Rows are points. To make a cloud, some directions were put in groups of two or more. Within a group, all points are equally far from the middle, so they leave a hole (a ring in 2 directions, a hollow ball in 3). The other directions are filled evenly. Then the cloud was stretched, turned, moved and blurred a little. How many holes are there, and how many directions does each take, smallest first?
(in the rows, 128 means zero)

Cloud (13 x 2):
[[184 166]
 [156  99]
 [172 179]
 [ 83 114]
 [ 82 104]
 [178 176]
 [101  76]
 [177 124]
 [129  80]
 [150 180]
 [155  98]
 [165 108]
 [154 180]]
Holes: 1 (2)

Cloud, 21 rows:
[[ 91 130 169]
 [ 45  89 150]
 [170 176 157]
 [131  61 179]
 [ 76 152 140]
 [ 73  38 114]
 [189 111 100]
 [147 116 156]
 [139 107  93]
 [176 142 169]
 [ 66 138 169]
 [182  88 147]
 [144 121  92]
 [ 81 120 193]
 [137 164 175]
 [110 117  74]
 [176 163 167]
 [147 102  97]
 [122  68 172]
 [100 170 142]
 [150 160 150]]
Holes: 0

Cloud, 19 rows:
[[119 193 100]
 [124  84  93]
 [ 76  94 157]
 [143 120 170]
 [143 168  91]
 [ 75 190 119]
 [ 59  95 136]
 [ 67 140 170]
 [ 99  96  80]
 [ 99 207 127]
 [162 123 107]
 [153 194 148]
 [149  92 122]
 [ 99 184 178]
 [114 108  77]
 [166 132 113]
 [119  90  86]
 [ 52 136 109]
 [ 78 196 144]]
Holes: 1 (3)

Cloud:
[[105  78 193 152]
 [176 175 101 134]
 [197 153 208 128]
 [133  98 107 151]
 [120 156 118 134]
 [132 200 146  92]
 [133 175 106 155]
 [123 112  96 138]
 [177 226  69  88]
 [154 194 147 150]
 [ 85  76 155 135]
 [161 108 213 149]
 [176 129 141 107]
 [200 140 209 101]
 [ 94 150  53 139]
 [117  97 145  84]
 [107  50 193 158]
 [111 120  72  78]
 [128 145 137 143]
 [114 109 104  94]
 [145  97 189 162]
 [ 92  97  94 105]
 [208 145  90  76]
 [131 205 128 116]
 [160 177 155 142]
 [173 194 127  84]
 [152 164 153 132]
 [113 130 110 139]]
Holes: 0

Cloud (53 x 6):
[[129 202 155  68 168 153]
 [170 160  89  75 109 168]
 [173 179 146 103 138  80]
 [114 182  73 125 177 162]
 [142  61 159 130 131 131]
 [207 181 138 112  85 171]
 [122 230 130  89 140 186]
 [173 141 163 135 178 115]
 [190 119 118 112 172 168]
 [166 209 134 154 143 171]
 [150 138 151 113  65  99]
 [175 151  89 162 157  97]
 [103 131 186  84  90 136]
 [ 93 163 135 117  67 120]
 [139 134 195  83  85 157]
 [157 116 133 165  86 176]
 [ 89 197 138  86 133 196]
 [193 174 174  82 144 133]
 [ 84 148 123 121 164 189]
 [124 168 165 164  74 191]
 [144  81 193 145 102 133]
 [113 112 206 149  92 131]
 [110 143 123  97 209 136]
 [168 117 118  74 190 140]
 [169 135 190 132  76 192]
 [101 158 141 185 117 101]
 [ 73 131  94 119 104 119]
 [192 196 105  72 117 167]
 [154  76 135  90 154 135]
 [158 184 141  83 149  86]
 [137 125  83  96 100 120]
 [ 94 104 158 180 100  99]
 [ 66 136 141  93 168 133]
 [203 199 119  92 101 160]
 [168 117  65 122 136 117]
 [104 160 103 185 140 127]
 [132 222 164  97 141 185]
 [160 143 124  52 182 124]
 [179 205 167  85 153 164]
 [159 186  95  68 186 174]
 [145 114 187 128  73 105]
 [134  64 137 155 111  92]
 [108 205 180 102 119 188]
 [141  85 127  74 141 110]
 [ 70 118 122 134 174  98]
 [188 195  96  84 107 135]
 [130 140  91  95  86 141]
 [181 107  96 151 138  85]
 [180 129  69 141 151 112]
 [164 158 119 162 154  80]
 [178 165  81  75 166 171]
 [152 135 205 110  78 178]
 [168 168 137 119  54 156]]
Holes: 3 (2, 2, 2)
